Each row is a point. A path goes straight from each point to the next, and from the last back to the first. The post is the endless flat space through its rows: a point in 2 columns, a line in 3, a plane in 4, and so on, so that a path can go around it. How many times does the path go around the post? Going back the other way cancels.

Post (2 x 3)
[[ 0.75  0.09 -0.10]
 [-0.14 -0.13  0.59]]
Path (19 x 3)
[[-0.10  0.34  0.38]
 [-0.40 -0.34  0.04]
 [ 0.54 -0.25  0.08]
 [ 1.10  0.00 -0.08]
 [ 0.66  0.17  0.22]
 [ 0.33  0.38  0.15]
 [-0.33 -0.07  0.17]
 [ 0.17 -0.67 -0.08]
 [ 0.46 -0.48 -0.28]
 [-0.02  0.39 -0.43]
 [ 0.32  0.35  0.17]
 [ 0.34  0.49  1.02]
 [ 0.66  0.07  0.80]
 [ 1.02  0.85  0.13]
 [-0.11  0.26  0.12]
 [ 0.41 -0.19 -0.41]
 [ 0.14 -0.33  0.43]
 [ 0.23 -0.24  0.65]
 [-0.29  0.09  0.91]]
Times around: 2

Post (7 x 8)
[[-0.12  0.14 -0.30  0.43  0.39 -0.70  0.14  0.22]
 [-0.24  0.19 -0.04  0.05  0.04 -0.19  0.12 -0.74]
 [ 0.13 -0.07  0.94 -0.28  0.12  0.14  0.25 -0.34]
 [-0.48 -0.28 -0.69  0.49 -0.16 -0.76  0.25 -0.17]
 [ 0.27  0.44  0.25 -0.61  0.04  0.71  0.11 -0.49]
 [-0.45  0.20  0.13 -0.04  0.08  0.47 -0.12 -0.26]
 [ 0.25 -0.46  0.27  0.77  0.04 -0.16  0.04 -0.06]]
Path (25 x 8)
[[-0.43 -0.06  0.05 -0.30  0.00 -0.29 -0.13 -0.50]
 [-0.15 -0.11  0.19 -0.42 -0.48  0.01  0.07 -0.75]
 [ 0.28 -0.10 -0.43  0.28 -0.73 -0.28  0.25 -0.80]
 [ 0.00  0.42  0.20  0.15  0.11  0.09  0.48 -0.17]
 [-0.28 -0.15 -0.19  0.49  0.33 -0.54  0.58 -0.12]
 [-0.56 -0.43 -0.25 -0.18 -0.13 -1.43  0.91 -0.79]
 [-0.23 -0.19  0.09  0.20 -0.04 -0.16  0.64 -0.31]
 [-0.19  0.75  0.25 -0.06  0.25 -0.38  0.40 -0.41]
 [-0.07  0.07 -0.13  0.70  0.23 -0.71 -0.09  0.12]
 [-0.44 -0.30 -0.02  0.60  0.17 -0.60 -0.54  0.07]
 [-0.03 -0.29 -1.19 -0.50 -0.34 -0.38  0.47 -0.72]
 [-0.13  0.10  0.05  0.35  0.53  0.17  0.31 -0.30]
 [ 0.18 -0.02  1.22  0.51  0.58 -0.06  0.51 -0.02]
 [ 0.15  0.65 -0.92 -0.56 -0.45 -0.22  0.58 -0.84]
 [ 0.13 -0.18  0.76 -0.12 -0.40 -0.01 -0.07 -0.56]
 [-0.39  0.38  0.19 -0.18 -0.17  0.03  0.09 -1.06]
 [-0.45 -0.06  0.37  0.35 -0.15 -0.23  0.41 -0.11]
 [ 0.21  0.24 -1.30  0.50 -0.10  0.94 -0.17 -0.47]
 [-0.50 -0.60  0.81  0.23 -0.15 -0.18  0.76 -0.48]
 [ 0.71  0.01  1.00 -0.36 -0.16  0.49  0.52 -0.07]
 [-0.11  0.82 -1.10 -0.04 -0.39  0.25 -0.38 -0.22]
 [ 0.45  0.43 -0.94 -0.25 -0.06 -1.09  0.01 -0.71]
 [-0.38 -0.29  0.18 -0.12  0.08 -0.11 -0.14 -0.95]
 [-0.04 -0.19 -0.14  0.00  0.24  0.57  0.39 -0.49]
 [ 0.18 -0.23 -0.27 -0.19  0.11  0.83  0.18 -0.58]]
Times around: 1
